Each point is reached from the start by the listed moves, each made once or not at all, plus a little noise. Say if it took an odd or an even number of moves. Then give how often each move was made.

Moves:
(1): [ 53 -22  14  28]
(2): [19 72  0 18]
Start: [-16   7 -17  21]
Points:
[57 57 -3 68] => even (1, 1)
[  3  78 -19  41] => odd (0, 1)
[-15   6 -16  23] => even (0, 0)

Moves:
(1): [82  0  2 37 19  1 27 12 11]
(2): [-8 47  0  3  8  2  9 -8 -8]
(3): [  4  -8  76   1   8   2   6  15 -27]
(4): [-25 -12  -2  61  -4 -15   5  -1 -12]
(5): [  4  -9   7  -4  73 -20 -20  -5  -2]
(6): [ -2   0 -20   7  -2  68 -23  13 -29]
Start: [ 18  13 -14 -39  13   5   5 -10  29]
Points:
[ 28  -6  68 -49  92 -14 -14  -3  -2] => even (0, 0, 1, 0, 1, 0)
[ 22  41  43 -26 101  56 -33  11 -39] => even (0, 1, 1, 0, 1, 1)
[ 10  57  60 -44  24  10  16  -3 -13] => even (0, 1, 1, 0, 0, 0)
[ 68  41  53  64 114  41  13  14 -36] => even (1, 1, 1, 1, 1, 1)
[  9 -15  68  23  96 -24 -13   6 -10] => odd (0, 0, 1, 1, 1, 0)
[94 52 64  2 52  5 47 10 -1] => odd (1, 1, 1, 0, 0, 0)

Moves:
(1): [ 50  -4 -14  19  22  22  -1  -4  -2  -2 -11]
(2): [ 19  62  -9  -9 -11   5 -44  32  -4 -18   8]
(3): [  1 -15  53 -27   1   6  15 -19   0  14  43]
(4): [ -8  10  21  45 -23  -2  -1   0  15  12  34]
(5): [ -5   1   6  11  45  15  -5   9   2  12 -18]
(6): [-17 -21 -12  -7  -4  56  28  16  -5   8  -7]
(7): [  1  23 -26   8  -7 -25  63  10 -31 -21  13]
(8): [ -8 -25  12 -14  -8 -24 -14  46   1 -17 -12]
(9): [  7   3   3 -16 -10   0   4  21  57  13 -10]
(10): [ -5   2   3  -6 -15  -3  12  19 -33  57 -15]
(11): [  1  16 -46   8  11   1 -33   7   8  32  64]
Start: [ 28  -5 -11 -25  49  27   5 -41  -4 -26 -18]
Points:
[ 91  63  -8  11  48  59 -60 -24  12  12 121] => odd (1, 1, 1, 1, 0, 0, 0, 0, 0, 0, 1)
[ 30  46  25 -16  28  17 -45  87  34  32 -31] => even (0, 1, 0, 1, 1, 0, 0, 1, 1, 1, 0)
[ 72   2  -8  -4  35   5  38  20  44   5 104] => odd (1, 0, 1, 1, 0, 0, 1, 1, 1, 0, 1)
[ 93  81 -50 -20  72  41  32  47 -15  14 -52] => even (1, 1, 0, 0, 1, 0, 1, 0, 1, 1, 0)
[ 29 -22  42 -51  49  33  20 -61  -4 -12  24] => odd (0, 0, 1, 0, 0, 0, 0, 0, 0, 0, 0)
[ 70 -36  65 -19  31  30   8   4  66  -6  28] => odd (1, 0, 1, 1, 0, 0, 0, 1, 1, 0, 0)
[ 44  59 -10 -60  36  35 -44  -1 -34  58  80] => even (0, 1, 1, 0, 0, 0, 0, 0, 0, 1, 1)

Moves:
(1): [37  1  0  1  8 -8 -9 -2  0  8 26 -7  7 -8 -4 15  3 -8]
(2): [-10  31   0   5   5  -1   0  -4  -2   6  -6   6  -3 -10   0  -2   8   3]
(3): [ -6  -4  36  -5  -9  11  -8 -10  -6  -2  22  10   4  18  17   1  -8  14]
(4): [-12  -8 -10  37 -30  -6 -11  18   3  12  19   7 -13   2  -2 -21 -10 -15]
(5): [-16 -11 -10  18  33   5  -6   2  -6   0   2   6  -3  -5   9   6  -9  -3]
(6): [ 18   5  -7   1   3  41  -3   9 -16  -3  -3  -5 -14   7   2  -3  -3   1]
(7): [ 12   1  -3  22  12 -10  34 -10 -10 -29  -5  -4 -13   8   2 -17 -15  10]
(8): [-4  1  3 -5  3 -8 14 37 -5  2  6 -2  1  3 -9  0 -1  9]
(9): [ 9  8 -8  7  4  7  5 14 41 -3  4  0  6  7 19  6 -7 16]
(10): [  8   1 -14  -1  -8   6  21 -15   0  47  -5  -2  -5   8  -9   2 -15  12]
(11): [ -9  17 -15 -15   3   7   9 -10   0 -15  45  -8 -12   3 -21 -19   2   5]
(12): [ -1   1  -8 -16  -1   9   8   7  -6   4   5  28   7  -9   6  -2 -11  -8]
(13): [ -2  14   2  13   0   5   2   0  -6   0   5 -10  43  12   0 -10  -2 -11]
(14): [ -2   4 -18  -6  12 -14 -15  -5  -3   2   0  15  -5  49 -21  17   3   1]
(15): [ -2  13 -17 -16   1 -14 -11   1 -11   7   6 -18  -4   0  35  -5  -4   2]
(16): [ -9   8  -3  12  -6   8  10   4  -7  -4   0  -7  -1  -1   2  26  -7 -14]
(17): [-1 -6 -7  3 -4  6  7  6 -4  3  1  0 -3 10 13 -6 33 -2]
(18): [  2  -2  -9   1  -9  -4  -5   3 -19  -5  -1   3   9  -8  -1  10   1  25]
Start: [ -3  -2 -11  13  -8  -4  -1 -10  -9   1  -3   9  -9  20  -3 -10  -7   9]
Points:
[ -4  50 -53  51  17  48  -7  51 -17  18 121  48   9  98   7 -29  -8  11] => odd (1, 1, 1, 1, 1, 1, 0, 1, 1, 0, 1, 1, 1, 1, 0, 0, 1, 0)
[-35  60 -72  11  23  -3  38 -46 -79  13  57  36 -34  72  16   7 -61  57] => odd (0, 1, 1, 0, 1, 0, 1, 0, 0, 1, 1, 1, 0, 1, 1, 1, 0, 1)
[ 10   9 -54  73 -28  41  63  72 -12 -18  22  26 -41  47  30 -27 -26   9] => even (0, 0, 0, 1, 0, 1, 1, 1, 1, 0, 0, 1, 0, 0, 0, 1, 1, 0)
[-17  24 -74  66  26 -10  47 -29 -61  22 -17  24 -33  70  -8  27  -7  41] => even (0, 1, 0, 0, 1, 0, 1, 0, 0, 1, 0, 0, 0, 1, 0, 1, 1, 1)
[-58  30 -31  54 -20  28  -5   2 -55   7  88  50  22  33  18 -53  -3  20] => odd (0, 1, 1, 1, 1, 0, 0, 0, 0, 0, 1, 1, 1, 0, 0, 0, 1, 1)
[  8   2 -54  33 -24   9  75 -15 -59  17 -10  26 -13  27   9   3 -20  34] => even (0, 0, 0, 0, 0, 0, 1, 0, 0, 1, 0, 1, 0, 0, 0, 1, 1, 1)
[-33  41 -48   3  26   7  70  -5 -59  25  66  25 -40  45  40 -53 -26  53] => even (0, 1, 1, 0, 1, 0, 1, 1, 0, 1, 1, 1, 0, 0, 1, 0, 1, 0)

Moves:
(1): [ 54   6  15   4 -10 -16  13  -6   2   7  -4 -19 -10  16 -19 -14  14   5
  -7   5  20   3  -3  -2  14 -14 -15]
(2): [ -6  65  -7   4  -6   0  10  -6  -1  -9 -19  -2   4  -5  -5  -3  16  -6
 -24  -7   9  10 -14  -4 -12  -4  -3]
(3): [-20  -1  40   9  -4 -16  22  -2   1  -6 -20  -7   3 -14  -6  -9 -11  -4
  11  -8  -5  -3   0  17 -11  -5  -3]
(4): [ 15  10 -22  58  -8 -18  -7   7  -1  12 -17   5  -2 -14  14 -14  16  -3
  -5   1  11  -7 -28   8   6  15   4]
(5): [ 11  -7  14  -7  60   4  -2   6  12  -7   2   0  -4  29  -8  -7   5   4
  -6  -7 -11  10   1  -1 -13   2   5]
(6): [  3   1   1   2   2  45  -4  -3 -13  -1  10   2   9  15   6   2  -1   0
  30 -10   3 -12 -15   3  15  -1   1]
(7): [ -4   6 -22   8   9 -11  40   3 -32   1   8   1 -16  -2  14   7  -4  13
  -9   2  15 -17   7   9 -10 -12  17]
(8): [ 11  22  18 -24   6 -23 -16  58 -19   3 -25 -14  24  -6 -14   4   3  -9
  11   2  -3   9  -5  14   4   7  -3]
(9): [  7  13  -7 -16 -11  -4   7  12  37  -1  -8  -5 -11   8  12  -7  12  13
  14   1 -18 -14  -8   1   0   3  -2]
(10): [  5  10  -4 -15   4  13  12  -4  15  57   2  10   8 -19   4  14   6  -4
   0  -4  16  16 -20  11  -3   6   4]
(11): [ 12   8  27   5  -4  -1   0  15   3  -4  30  -3   5 -14  -2  -4   7  -4
  -2   3   6  -5  -4 -10 -21  -6   1]
(12): [ 10  13   1   1  -3   5   0   1  -3   3  -4  36 -16 -11  -9  10  -7 -11
  15  25   4   6   2  11   0 -13  -6]
(13): [  7  14 -12   0  15  -6   8 -17  -1 -13  -3  13  52   0  -8 -15  18  -9
   8  -7 -12  -2  -8  15   1  20 -20]
(14): [ -6   0  14  21 -15 -26   0  -4   4  11  11  -4   6  64  -1   4  22  18
  -8   7  11   5  -4  19  -7 -11  -9]
(15): [ 17  12  13 -16  -7 -18 -20   0 -13   3  -8   5  -8  -1  50 -16  -9   3
  -8   1  -7  -2   3   9   0   2  -1]
(16): [ 22   2   6  12   8   2 -11  -2   4 -15  -5  -9  -1  -1  -4  46   3   4
  -6   0   2  -6  23   5  -3   2   7]
(17): [ -1 -13  19  -5   9   5  -8  -4  -5  -5   3   9 -10   1   4  -5  59  -2
   3  -9  20   5  24  -6  -5   5   8]
(18): [  0   2 -12  -6  -8   2  -7  -9 -14   9  -1   7   5   1 -11  -9   0  48
   5  -3   1 -14  10  18 -16   2   8]
(19): [  1  10  -7   6   9 -21 -12 -25  -3  -3  14 -13 -13   2  -5   5  -4 -17
  39   1   7   0  -1   6  -7   1   1]
(20): [  4   1 -18   5   2   9   7  -8  -4  -5 -13 -17   6 -10   5   0   6  -9
  -1  51  -3   2 -12 -24 -15   8  -4]
(21): [-20  -1   6 -18   7  -8  -1  24  -4 -34  -8  -3  26  11  20  -9 -22   7
 -12  -9  63   9  -5  -5 -15  15   3]
(22): [ 11 -17 -13   0 -18  13  26  15  23  -5  12  -8  -4 -13  17   6   9  25
   7   0 -15  67   3   4   2  -5   9]
(23): [-14   5   5  16 -21  18   5   7  12  11  -5  -3   3  -4   2  -9  -9 -30
  -9  -2   9  13  52   4 -31   9   2]
(24): [ -3   1  -6  -9  -9   9 -10  -3  -6  -6   0 -15 -11  -4   1 -14  -1  -4
 -14  16   6 -13   1  42   9   5  -2]
Start: [-19 -27  26   0  20   8  20 -23  -6  32 -33 -33   3 -19 -13   4  26 -13
  21  -2   4 -25 -17  -1   8 -13 -10]
Points:
[-52  58  29   1  66   3  73 -56 -48  41 -46 -69  30  48   1 -21  35  33
  30  30 121 -30 -63  92 -81 -10  13] => even (0, 1, 1, 0, 1, 1, 1, 0, 0, 1, 0, 0, 0, 1, 0, 0, 0, 1, 1, 1, 1, 0, 0, 1)
[ 13  14 -40  36  56 -17  34 -38  12  54 -36 -25  57  19   6 -23  69  39
  48  70  82  52 -76 106 -57  34 -17] => even (0, 0, 0, 1, 1, 0, 0, 0, 0, 1, 0, 1, 1, 1, 0, 0, 0, 1, 1, 1, 1, 1, 0, 1)
[-38  62  -6   8  -7  59  96 -35 -27  28 -58 -89  18 -55  23  34  11  13
  44  28 106  30  11  87 -83   2  30] => odd (0, 1, 1, 0, 0, 1, 1, 0, 0, 1, 0, 0, 0, 0, 0, 1, 0, 1, 1, 1, 1, 1, 1, 1)
